Every row gives one point. The last column is the point's height on a tilted bowl or saddle (a function of degree 2), plus a little noise. Along how many of its main directions does it bend up, bend down or stay straight?
In the rows, 128 means zero.

Points (9 x 3)
[[150 154 113]
 [134 105 102]
 [128  85 101]
 [145  54 150]
 [ 93  76  75]
 [137 186 128]
 [183  78 194]
 [ 80 115  85]
 [ 99 110  85]]
Directions: 1 up, 0 down, 1 straight

Points (17 x 4)
[[ 77  96 188  61]
 [142  91  99 128]
 [124 190 144 143]
 [113 234 169 205]
 [110 150 109 103]
 [117 171 143 124]
 [153 127 211 108]
 [118  84 145  81]
 [121 162 137 118]
 [103 102 164  80]
 [ 79 131  95 108]
 [ 70 130 163  93]
 [178 104 124  94]
 [ 81 119  24 174]
 [122 112 131  98]
 [136 106 133  99]
 [126 183  88  87]]
Directions: 1 up, 1 down, 1 straight

Points (17 x 4)
[[139 127 142 116]
 [114  90 153 164]
 [ 97 164 160 133]
 [180 141 152 117]
 [135 126 148 123]
 [188  88 170 164]
 [ 92 100 127 136]
 [123 102 102 112]
 [140  90 181 199]
 [197  99 198 203]
 [106 101  16 174]
 [110 123 150 132]
 [136  45 137 203]
 [112 177 101 107]
 [175 108 115  98]
 [178 116 102  91]
 [213 142 145 110]]
Directions: 2 up, 0 down, 1 straight

Points (25 x 5)
[[ 87 200 103 102  92]
 [ 88 139 180 136 115]
 [112 109 138  99 129]
 [ 96 171 138 214  42]
 [ 88 102 106  72 105]
 [ 78 144 123  96 122]
 [148  88  78 133 127]
 [ 85 123  56 108  97]
 [ 80 157 131 108 125]
 [ 79  78  88 105 136]
 [170 174 118 130 101]
 [162  92 110 119 125]
 [ 98  64 115  95 128]
 [200   8 138 154  45]
 [114 111 162 159 126]
 [122 147 100 133 124]
 [183  95 160 121  87]
 [189 100 110 171  80]
 [131 130 173  68  75]
 [110 167 100  99 112]
 [107 146 115 103 133]
 [126  98 187 175  87]
 [108 125  29  90  55]
 [160  89 141  70  69]
 [141  90 173 134 105]]
Directions: 0 up, 3 down, 1 straight

Points (26 x 5)
[[ 68 133 123 110 128]
 [151 122 175  91 128]
 [134 143 148 147 120]
 [170  66 183 132  88]
 [ 95 125 136  88 141]
 [158 135 122  97 139]
 [ 93  70  89 107 111]
 [220  82 113 126 118]
 [128 100  66 111 132]
 [112 146 124  81 137]
 [102 131  62  89 124]
 [126 132 108 108 142]
 [ 90 199 159  96 100]
 [133  96 178 140 108]
 [ 99 183  93 166  96]
 [104 168 197 107 110]
 [145 144 101 144 135]
 [ 74 185 136 200  43]
 [ 90 148 154 107 131]
 [ 57 161 190 208   7]
 [150 161 100 155 126]
 [154  97  13 157 123]
 [163 126 100 123 143]
 [102 109  97 127 131]
 [207 112  66 138 142]
 [138  78  87 126 127]]
Directions: 0 up, 3 down, 1 straight

Points (40 x 7)
[[ 95  74 117 118 107  85 130]
 [138  86 168 137 127 124 114]
 [197 174 144 122 106 120  99]
 [148 164 120 163  90 161 111]
 [152 103  63  57 108 118 136]
 [128 167  95 153 172  79  87]
 [120 150 124 157  77 178 124]
 [149 170 182  79  87  59  27]
 [104 219  55 126  78  65  53]
 [118 102 107 188  98 136 116]
 [172 121 163 117  97 171 108]
 [138 132  67 110 154 128 118]
 [148 144  28 202 140 118  79]
 [201 114  94 136 112 177 150]
 [151 116 189 127  68 158  99]
 [ 98 154  90  81 163  86  64]
 [118 178 204 111  99 133  79]
 [113 115 150 147 203 103  61]
 [157 141 123 118 164 131 112]
 [ 86 163  78 206 112 185 122]
 [105 209 135 138 127 114 104]
 [104 131  82  98  85 165 126]
 [135 157 122 101  91 110 103]
 [119 102 157  85  99 119 117]
 [ 56 173 100 119 152 129 117]
 [129 177  99  99  74  81  78]
 [116  93  98  85 110 122 126]
 [150 119 160 102 138 170 103]
 [148 127 224 156 120 125  70]
 [ 66 204 173  81  58  23  65]
 [134 124 163 190 144 176  93]
 [ 88 166 129 208 140 108 140]
 [ 98 170 133 107 202 145  50]
 [116 136  74 110  96 136 117]
 [139 130  72 121 121  30  83]
 [ 91 237  94 152 109 108 114]
 [128 156 156  80 121 152  92]
 [147 117 129 109 158 196 114]
 [112 139 129 169 148 132 115]
 [ 97 168  82  98 126 181 119]]
Directions: 1 up, 3 down, 2 straight

Points (41 x 7)
[[153  79 120 159 121 107 139]
 [ 49 129 114 138 143 186 152]
 [156 169  85  86  29 161 124]
 [158 124 119 115 192 122 133]
 [123 105 129 106  90 110 135]
 [117 187  66  59 113 124 132]
 [139  51 142 150 182 112 172]
 [ 40 192 140  99 191 105 147]
 [120  59 117 192 151 117 148]
 [ 92 181 155 123 180 117 137]
 [ 87 149 210 162 132  66 156]
 [ 88 100 146 193 121 125 129]
 [151  95  88 192 146 198 164]
 [124 145 105 151 127  97 123]
 [102 171 132 126 134 134 131]
 [171 134 128  69 153  63 138]
 [120 105 143 117 166 114 136]
 [ 58  96 104 100 150 109 151]
 [121 202 184 160 123 157 183]
 [ 82 105 213  89 113 159 185]
 [ 92  83 154 192 100 151 137]
 [ 86  77 166  59 142 128 188]
 [109 140 160 172  96 115 135]
 [107 138 106  56  92 112 143]
 [ 95 125 135 121 143 103 128]
 [179 106  37 124 158 173 140]
 [128 114 147 130 116 133 133]
 [105 178  73 184 133 131 145]
 [179  88 102 136  54 142 129]
 [130 161 104 119  66 145 123]
 [104 111 135  51  99 125 161]
 [154  86 114  89 112 108 145]
 [ 89 116  79 129  92 158 127]
 [114 179 171  94 141 209 181]
 [112 106 137  83 107  60 159]
 [157 104  67 111 180 158 140]
 [ 94 124  80 176 161 164 140]
 [128 236 217 101 114 213 249]
 [147 116  80 119 138 119 120]
 [183 144  79 136 106 135 119]
 [168 149  88  70 113 149 117]]
Directions: 4 up, 0 down, 2 straight

Points (63 x 9)
[[158 177 109  86  72 216  90 174 165]
 [203  63 162 146 183 133 134 112 134]
 [159 138 106 145 165 152 135 107 125]
 [137 108 133 113 133 177 146 170  97]
 [157 149 169 124 172 147 119 101  91]
 [146 118 144 146 112  49 109 130  87]
 [ 99 176 100 116 148  83 150 120  99]
 [155 110 159 131 189 136  55  54  99]
 [190  93 129 127 137 115 120  97 119]
 [ 96  95 160 131  56 115 181 133 107]
 [ 64 172 170  72 122 146 169  99 115]
 [157  83 158 112 112 104 146 117 111]
 [109 180 100 209 183  66 160 133  27]
 [147 119 123 161 106 171 125 149 120]
 [121  47 127  92  95 118  67  96  92]
 [143 172 128 181  97 103 111 140 117]
 [151 136 169 148  90 118 142 128 115]
 [ 91  75 181 145 144 114 101  72 114]
 [ 70 137 105 168 184 128 108 122 109]
 [ 91 130  85  83  64 135 103 133 136]
 [ 97 171 101 141 145  89 168 131  95]
 [ 99 118  90 160 139 119 187 111 134]
 [132  75 119 160 145 125 157 138 132]
 [129 141 188  72 115 167 179 160 103]
 [121  95 128 120 156 149 147 129 120]
 [134 125 148 178 131 130  69 148 115]
 [134  82  81 156  91 125 145 155 100]
 [100 122 114  88  13 122 153 151 115]
 [105 237 121 108 127  85 106 112 154]
 [106 123  81 194  68 159 153  97 123]
 [ 90 110 136 141 113 173  93 113 124]
 [157 131 102 112 186 142 159 102 107]
 [ 98  58  87  82 120 102 146 156  57]
 [ 53 162 100  94  83 134 108 126 163]
 [105 129 154 198  86 102 131 115  94]
 [104  95 144 146  73 131 145 249  50]
 [ 62  59 146 126 212  94 154 134  67]
 [156  81 162 160  61  87  86 102  79]
 [156  73 113  43 125 134  82  98  60]
 [145 158 121  63 218 182 123  91  33]
 [147 144 127  84 139 143 148 149 107]
 [136 118  96 123 118 128  26 127 140]
 [125 164 224 150 100 205 104 177  67]
 [112 136 175 154 113 165  69 131 106]
 [151 114  82 185 137 129 103  70 154]
 [195 119 119 114 159  87 127  40  82]
 [112 188 164 188 133 106  98  77  86]
 [159 118  92 130 173  91  82 181  68]
 [ 69 114 150 101 138 166  89 130  93]
 [200 170 196 119 124 125  81 153 114]
 [ 90 137 143  92 157 181  98  81 100]
 [166  97 193 151 150 121 179 157  95]
 [ 27 188  88 210 166 173  82 101 107]
 [144 181 182 145  95 157 146 126 119]
 [142 117 176  94 169  80 163 157  57]
 [169 115 141 117 194 147 117 140  83]
 [101 158  83 184 111 128 123 180  98]
 [124 121 135 144 128 123 186 153 109]
 [111 111  95 214  65 121 176 123  84]
 [ 64 144 110 180  81 100  72 128 120]
 [ 67  58 183 148 110  67 133  89  88]
 [154 113 111  77 159 164 101 180  64]
 [117 170  89 108 119 186 107  91 153]]
Directions: 1 up, 5 down, 2 straight

Points (75 x 9)
[[109 132 157 212 140 144 131  71  72]
 [153 117 130 144 124 190  92 136 110]
 [117 136 188 100 106 142 124 123 112]
 [124  67 126 141 133 134  83 106  93]
 [192 131 126  59  75 114 117 120 108]
 [123 100  75 134 114 103 147 105 110]
 [127 139 169  97 134  97 116 109 118]
 [174  48 140  53 148 103  88 144 105]
 [ 89 140  91  87 112  67 146  83  94]
 [132 147 127  89  82 183  74 156 104]
 [ 56 115 205 181 139 113 143 132  54]
 [132 156 152 129 188 145 137 171 119]
 [ 85 135 151 137 155 184 198 172 102]
 [158  90 135 104 116 156 157 111 127]
 [181 166 188   9  70 111 101 139  85]
 [133 193 152 122 149 197 159 144 107]
 [166 154  71 105 172 127  79 116 110]
 [201 166  55 207 164 107  75  82  79]
 [129 151  83 108 152 186  72 114 112]
 [ 95 103 182 159 136 135  52  31  28]
 [148 155  96 155 107 133  86 151 120]
 [ 83  67 143 139 130 147 239 168  90]
 [101 132  91 114 106  31 134 174  87]
 [122 127 138 169 159 132 181  58  90]
 [117 126 152 106 115 107 115 118 121]
 [ 85  34 146 128 125 102  96 101  70]
 [141 130 164  50  92 108 155 119 129]
 [ 39 125 147 113 142 131 137  98  93]
 [147 127 119 110 104 125 100 160 125]
 [161  72 155  68 193 100 187 205 124]
 [ 91  89 167 152 122 152 186 140  99]
 [115 131 105 122 167 104 137 126 124]
 [ 97  86 188 154  59 181 114 136  57]
 [ 65 155 153 130  79 123 200 164  92]
 [142 141 169  88 143  67 133 132 122]
 [115 123 119 129  81 130 113 175 115]
 [101 158  84  83 182 180 122 113 120]
 [174  82 146 154 104 131 106 112  98]
 [122 161 200 182 157  82  98 200  57]
 [130 146 155 187 142 184 105 149  94]
 [150 168 142  70  63 178 116 138 100]
 [127 116 145  55 165 203 140  75 111]
 [ 34 133 103 150  32 198  92 107  33]
 [109  93 167 174 103  83  37 155  37]
 [148 141 150 212 109 134  89 124  88]
 [140 116 131  63 175  73 179 133 135]
 [ 92 119 128  62 195 155 166 134 136]
 [165 147 160 192  93 186  85  86  72]
 [156 151 132 194 138 110 133  82  99]
 [149 101 133 111 153 135 118 215 118]
 [101 209 106 144  50 159  97 116  84]
 [126 136 104 167 104 104  78 103  94]
 [120 150 123 132  98 175  93  63  90]
 [154 158 123 107 153 128 104  55 100]
 [112  67 124 142 172 105 129  72  86]
 [ 88 169  75 117 105 167  97  95 104]
 [ 82 170 160  79 164 210 132 161 100]
 [166  62  75 109 161 118 122 143 110]
 [160 189  85 109 136 164  82 144 123]
 [157 156  94 154 127 134  77  50  87]
 [ 89  85 153 160 186  32 168 125  53]
 [152 160 123 107 143 179 174 124 129]
 [149 102 165 121 167 125  70 130  98]
 [110 151 164  94 135  86 156 127 125]
 [154 169  69 109 166 152  89 127 122]
 [ 90  85 126 124   7  97 173 125  53]
 [124 132 217 131 169 128 116 127  92]
 [115 101 153  88 111 105 112  92 112]
 [ 80 108 107 146 122  79 117 134  92]
 [107 202 137 105 194 166 229 187  95]
 [138 135 223 114 111 142 132 139  97]
 [151 139 127  62 110 114  66 110 104]
 [100 166 135 230 110 132 113 122  80]
 [131 128  83  55  76 175 107 188 116]
 [ 74 124 123 106 125 115  97 131 109]]
Directions: 0 up, 7 down, 1 straight

Points (73 x 9)
[[136 139 153  83 149  59 185 108 142]
 [154 161  65  98 140 144 148 108  89]
 [102 191 147  93 151 141 131 134 114]
 [135 139 150 237 118 123 167  82 105]
 [ 84 106 137 132 178 126 108  60  92]
 [122 110 233 123 181 130 147 115  77]
 [ 91 105  39 126 131  85 152 121 109]
 [190 180 179 112  61 145 179 144 115]
 [105 110 111 129 156 149  77 180  93]
 [130 105 170 143 104  89 141  85 109]
 [124 109 113 128  60 110 129 149 118]
 [ 73 101 181 140 147  87 129 179  73]
 [149 162 132 125 153 130 138 184 110]
 [117  77 128 151 111  75 153 106 115]
 [108 159 101 162  62 136  73 136 110]
 [124 118 201 112 123  80 191  44  68]
 [188 144  89 136 107  76 191 174  80]
 [125 181 175 116 180  86 116 160 155]
 [191 201  86 141  51 114 176 156  68]
 [ 96 106 129 175 101 120 174 166 120]
 [140 161 147 133 169 180 191 139  84]
 [163 139 130 148 188  96 106  79 132]
 [121 117 150 171 206 122 224 103  34]
 [111 123  66  87 142 125 101  97 106]
 [184 187 146 106  89 130 102 143 122]
 [134 131 152 141 144 121  79 120 145]
 [ 90 120  88  72 108 162 165 111 127]
 [165 147 133 107  70 138 150 108 120]
 [147 180 165 118 185 177 130 105  93]
 [ 81 117 135 100 163 113 138 113 114]
 [159 109  81 107 154 140  48 142 111]
 [130 101 158 112 151 118 109  66 113]
 [117 157 125  58  84 108  84 220  62]
 [ 83 167 129 116  76 123 130 155 109]
 [ 26 145  77 102 135 131 116 161  30]
 [101 154 156 142  48 171 129 159 137]
 [182 142 181  33  76  88 141 110 117]
 [ 74 142 152 115 131  61 150 194  85]
 [183 143 177 134  42 183  77 136 100]
 [132 141  99 138 152  87  73 110 144]
 [ 51 118  86 141 107  40 128 208  15]
 [102 173 112 182 110 131  98  83 123]
 [162 180 104 226 122 159  55  84 154]
 [109  99 161 171  98  88 165 173  93]
 [ 85  99 132 105 115 123 168 119 135]
 [119 169 130  86 152  99 192 207 103]
 [153 123 119 150 113 104 151 193 100]
 [164 127  96  86 113 151  98 200  77]
 [106 147 108  54 169 121 163 132 128]
 [208 112 122 154 134  60 130 105  98]
 [148 107 117 164  53 173 103 123 134]
 [115 133  75 174 220 141 164  88  40]
 [103 111  80 131 132  77 151  64 108]
 [150 107  97 127  83 186 143 245  62]
 [167 142  87  98 147  91 141 151 126]
 [ 89 163 183 112  78 130 168 142 129]
 [140 197 146 185 140 137 141 102 120]
 [172 128 168  80  29 114 136  55  57]
 [ 94 180  67 141 191  51 190 113  48]
 [102 100 149 177  93 105  94  55 105]
 [134 122 142  83 134  94 113  71 129]
 [ 64 174 113 142  78 171 135 172  97]
 [166 158  70 118 156 130 114  96  96]
 [ 51 118 206 144  63 142 158 150 102]
 [144 131  84  15 118 100 108 142 127]
 [ 84  76  96 133 138  94 164  89 125]
 [121  97 186  77 138  77  90 118 127]
 [112 228 101 142 184  89 156 119  76]
 [143  75 119 170 138 139 106 105 130]
 [ 64 132 100 173 128 105  92 110 100]
 [137 164 128 147  92 109 107 154 128]
 [131 131 128 155 129 123 125 157 125]
 [ 77 164 140 132 212  96 124  89  92]]
Directions: 2 up, 5 down, 1 straight

Points (63 x 9)
[[113 180  87 101 115 124  96  86 146]
 [128 143 118 103 151 107 154 136 131]
 [150 101 162 139 159 154 159  88 113]
 [135 168 125 161 122  77 173 167 135]
 [153 109 144  86  21 142 152  96  95]
 [134 116  98 103 142 160 152 122 128]
 [174 186 119 154  87  68  95  54 165]
 [103 188 130 112 183  96  33 146  42]
 [104  91 107 175 142  80 168 106 124]
 [ 54 155 110 126 165 155 140 132 122]
 [196 165  77 155 100 142  90 101  78]
 [ 85  28 118  61 101 120 125 134 110]
 [136  80 107 111 136 137 116  69  85]
 [162 163 120 140 177 141  75 176  86]
 [164 149 142  79 113  91 193 135 140]
 [ 91 108 104 151 127 121 157 161 143]
 [ 75 169  77 171 115  80  81 122  97]
 [ 75 116  82 216 108 156  96 119 119]
 [137  94 138  93 127 127 106  66 104]
 [ 98 151  72 218 128 123 109 133 126]
 [120  78 144 125 131 107  95 125  98]
 [120 194  93  83 116 124 112  59 182]
 [149 201 171 123 105 145 136 100 131]
 [115 115 160 159 136 146  97 163 112]
 [147 110  51 108 132 108 116 122 111]
 [ 86 136 221  47 128 149 102 163 149]
 [115 142 113 102 145 162 136 193 156]
 [ 92 135 124  94 176  61  78 192 148]
 [182 108  93  61  99 161  92 126  87]
 [ 89 185  65 116 163  97 136 157 151]
 [ 72 102 190 162  64 130 124 129 130]
 [ 88 102 106 105 126 155 115  88 117]
 [122 144 134 110  84 162 101 149  98]
 [219 130 118  69  81 117  66 172  90]
 [149  65 212 170 127 120 144 200 249]
 [181 110  76 131 155 142 104 125  82]
 [ 85 152 124 174 104 178  87 140  83]
 [122 190 152 115 169 132 144 176 108]
 [183  93 103 120 224 175 190 111  66]
 [159  93  85  11 101  96 146  69 159]
 [177 107 154 158 145 109 112 132 125]
 [115  89  77 155  90 193 103 125  85]
 [127 127  75 150  37  90 113 133  44]
 [ 39 160  95 159 131 158 150  87 170]
 [158 171 171 112 133 136 156 123 136]
 [ 78 149 171  90 113 118  92 182 125]
 [102 122 112 249 157 108 118 175 151]
 [169 134 155 143 114 148  88 146 100]
 [196 167 134 194 138 159 102  69 130]
 [112 148 120 143 136 108 148 156 131]
 [175 148  85 154 125  95 137 127 118]
 [206  85 124  64 139 143 122 125 102]
 [109 141 101 116  63 109  90 135  83]
 [139 165 156 110  67 157 105 146  97]
 [182  91 131 102 157 152 123 104  89]
 [176 170 151 100 102 146 149 166 141]
 [ 41 133 122 104 106 122 168 185 155]
 [137 160 120  78 139 128 107 117 133]
 [111 108 117 112  76 119 161 119 121]
 [108 137 105  95 138 126 155 144 142]
 [145 160 174 132 136 126  79 129  97]
 [ 74  74 142 178 135 157  68 146  67]
 [139 107  81 106  72 147 148 180 101]]
Directions: 3 up, 3 down, 2 straight

Points (74 x 9)
[[188 177 123 162 121 144 108 105 185]
 [157 126 161 131  95 157 104 144 149]
 [137  86 212  55 131 140 114 116 214]
 [108  82 149  94 131 106 130 113 157]
 [135 160  71 103 115 204 122 122 152]
 [134 169  96 108 188 138  53  86 156]
 [127 116 142 158 134 162 124 192 127]
 [110 143 193 183 139 140 114 230 171]
 [ 75 146 122  82  79 129 125  63 165]
 [170 144 122 142 174 125 124 135 145]
 [127 199 114 110 188 139  80 185 149]
 [ 98 118 118 160 151 128 111 109 138]
 [ 84 125 103  97 153 153 144 103 127]
 [165 138 150 101  93  88 160  89 139]
 [156 117 146 136 129 198 167  36 197]
 [ 72  58  88 141  94 103  58 178 136]
 [ 95  65 121 166  96 121  88 176 127]
 [159 159 152 129 135 137 151 182 155]
 [104 173 127 159 124 128  79  79 189]
 [100 126 144 167 155 119 110  98 157]
 [132 133 190 117 146 151 184  60 170]
 [140 130 136 166 127 175 133 105 157]
 [106  92 129 121 159 135 208 117 152]
 [145 120 157 191 162 158 145 179 167]
 [132 183 119 158 114 103 145 121 152]
 [ 59 152 141 156 144 159 171  72 165]
 [ 75  85 118  83 108 122 159 101 155]
 [107 139 161  58 197 110  84 108 149]
 [131 150 134 116 156  94 155  99 124]
 [157 143 129  97  85 177 151 149 150]
 [161 110  89 123 131 149  97 202 137]
 [ 68 109  95 148  93 133 128 167  92]
 [133 138 188 105  63 163 182 147 159]
 [192 185 144 146 144 109 183 139 161]
 [135 121  41 137 123 159  97 179 127]
 [ 84 160 173 103 135 122 171  79 146]
 [120 135 110  90 188 128  83 115 128]
 [119 139 171 137 220 107 143  65 147]
 [ 66 148  91  96 118 121  93 126 115]
 [162 104 134 101 139 122 176  91 142]
 [148 169  88 195  90 157 154 178 164]
 [ 56 105  82 153 100 117 199  89 146]
 [150 185 133 141 122 125  89 142 165]
 [123 155 122 118  98  86 136 142 136]
 [127 155 149 173 128 110 100  88 181]
 [105 185 110  31 118  96 106 100 158]
 [126 115 118  84 140  37 107 138 172]
 [152 117 123 131 182  90 125 116 136]
 [104 144 131 111 146  86 126  91 134]
 [140  94 166 142 151 118  59 135 165]
 [198  56 161 125  70 119 143 164 177]
 [ 94  39 151 126 105  65 129 106 213]
 [ 80  98  74 157 146  96 164 180 136]
 [121 134 139 148  69 155 203  88 149]
 [181 154 192 172 165 186  59  95 241]
 [168 132  66  87  83 139  72  90 190]
 [163 108  80 146 167 131 131 154 150]
 [141 128 104 144 154 157 118  88 148]
 [136 137 109 160 108  82 128 128 152]
 [ 59  49 131 124  97 121  74 108 181]
 [127 187 117 111 195 201 152  60 197]
 [ 96  88 145 109  53 126 191 102 155]
 [ 79  58 137 121 121 109 100 128 162]
 [ 69 104 128 138 112 177 130 170  92]
 [ 91 130 126 125 173  97 118 146 123]
 [116  60 191 106 201  83 236 153 216]
 [103 107 174  91 157 133 128 102 158]
 [101  97 161 122 142 153 136 136 142]
 [165 112 159 155 107  92 176 170 152]
 [163  98 148 141 169  97 185   7 140]
 [189 124  77 183 136 115  64 129 188]
 [ 95 202 104 107 153 113 139 151 124]
 [133 185 153 160 190 118 103  79 183]
 [ 68 221 108 176 126  95 151 123 163]]
Directions: 5 up, 1 down, 2 straight

Points (78 x 9)
[[ 95 186  87 122 144 107 111 108 138]
 [103 143 106 200 145  94 149  42 157]
 [180 156 139 105 177 151  89 127 181]
 [128 139 174 162 154 145 128 116 147]
 [106 153 111 150  81 130  57 208 101]
 [109 166 147 176 152 157 176 226 141]
 [ 49 142 189 135 159 105 143 139 194]
 [ 73 151 155 124 111  99  70 122 165]
 [126 138 143 162 162 103 212 106 168]
 [187 124 105  76 201  83  97 139 180]
 [146 169 175 134 145  94  91 155 170]
 [101 108 123 119 164 154 185 124 135]
 [164 175  82 126 161 148 180  99 149]
 [193  72 117 142  64 126 167 168  62]
 [146 177 166 115 101 159 139  92 149]
 [ 95 114  71 128 109  57 115 125 106]
 [116 175 132 183  69  65 126  38 176]
 [104  61 201 159 144 163 193 150 107]
 [175 112 140  92  64  98 174 132  92]
 [168 109 106 150  73  49 142 116  89]
 [ 86 133 100 182 130 135 135 244  79]
 [147 125  91 218 114 142 137 215  39]
 [ 72 132 102 152  93 133 142 113 138]
 [134 151  85 154 148 109 118 104 127]
 [184 141  79  65 164  87  59 139 141]
 [144 136 197 159 119  29  95 175 122]
 [179 151 149 170 103 129 100 187  84]
 [126 127 140 142 205  78 109 134 155]
 [ 93 130  76 143 139 139 155 145 126]
 [116 109 143 155  88 144  85 103 109]
 [134  74 102 103 133  90 103 151  80]
 [ 55 159 150 175  75 177 134  98 164]
 [179  84 176  96 106 136 121 170 129]
 [149 100 131 157  56 182 119 106 119]
 [ 49 151 129 125 212 163 156 136 158]
 [170 170 211 105 143 117 123  56 204]
 [110 109 131  98 128 157 118 154 138]
 [136 201 175 183  67  97 115 131 139]
 [150 149  51 102  94 134  84 139  90]
 [146  77 181 157 147 131 121  23  96]
 [124  79 184 117 156  64 108 146 117]
 [109  76 168  93 146 160 147 175 137]
 [138 179 194 131  79 146  68 154 185]
 [137 162 188  95  74 101  86 121 177]
 [104 117  98 113 146 117 107  96 122]
 [133  88 135  91 179 131 146  48 131]
 [106  20 104 194 116 151 144 170  37]
 [129  60 164 156  91 111 148 158  70]
 [ 18 114 150 119  56 101 100 114 181]
 [157 120 207 154 158 129 103 144 157]
 [134 147 107  44 132 163 133 107 122]
 [139  82 140 188 158 122  45 182  38]
 [133 171  82  93 132 162 149 134 124]
 [107 147  73 114 143 151 119 125 126]
 [144 120 165 118  76 110 169 127 130]
 [104  80 141 114 120 151 112 164 117]
 [185 148 105 178 138 108  92 178  61]
 [104  82 171 150  95  75 157  69 135]
 [102 177 215 135 103 138  92  94 202]
 [ 75 167  75  78 181 143  74  75 118]
 [ 63 154 131 118  74 133 104 125 159]
 [119 135 155 135 144 156 172 163 153]
 [159  70 189 119 152 112  92 138 124]
 [ 95 147 116 128 171  64  76 190 122]
 [130 134 109 113 102  79 135 104 127]
 [151 153  76 118 132 122  85 111 114]
 [ 22 124  65  94 127 138 220 174 117]
 [172 175 127 143  74  99 146 195  62]
 [119 170 173 149 132  96 170 141 175]
 [ 76 127 115 133 128 125 154 115 137]
 [100  84 113  84 126 144  76 139 114]
 [147  66 105 143 189 121  94 172  90]
 [155 149 217 123  74  48  99 124 187]
 [164 118 123 120 148 160 112  90 139]
 [138 174 112 111  67 169 133 167 120]
 [128  63  94 150 130 184 243  93 150]
 [138  91  79 138 177 207 140 114 156]
 [ 71 121 178  99 155 161  74 154 185]]
Directions: 3 up, 3 down, 2 straight
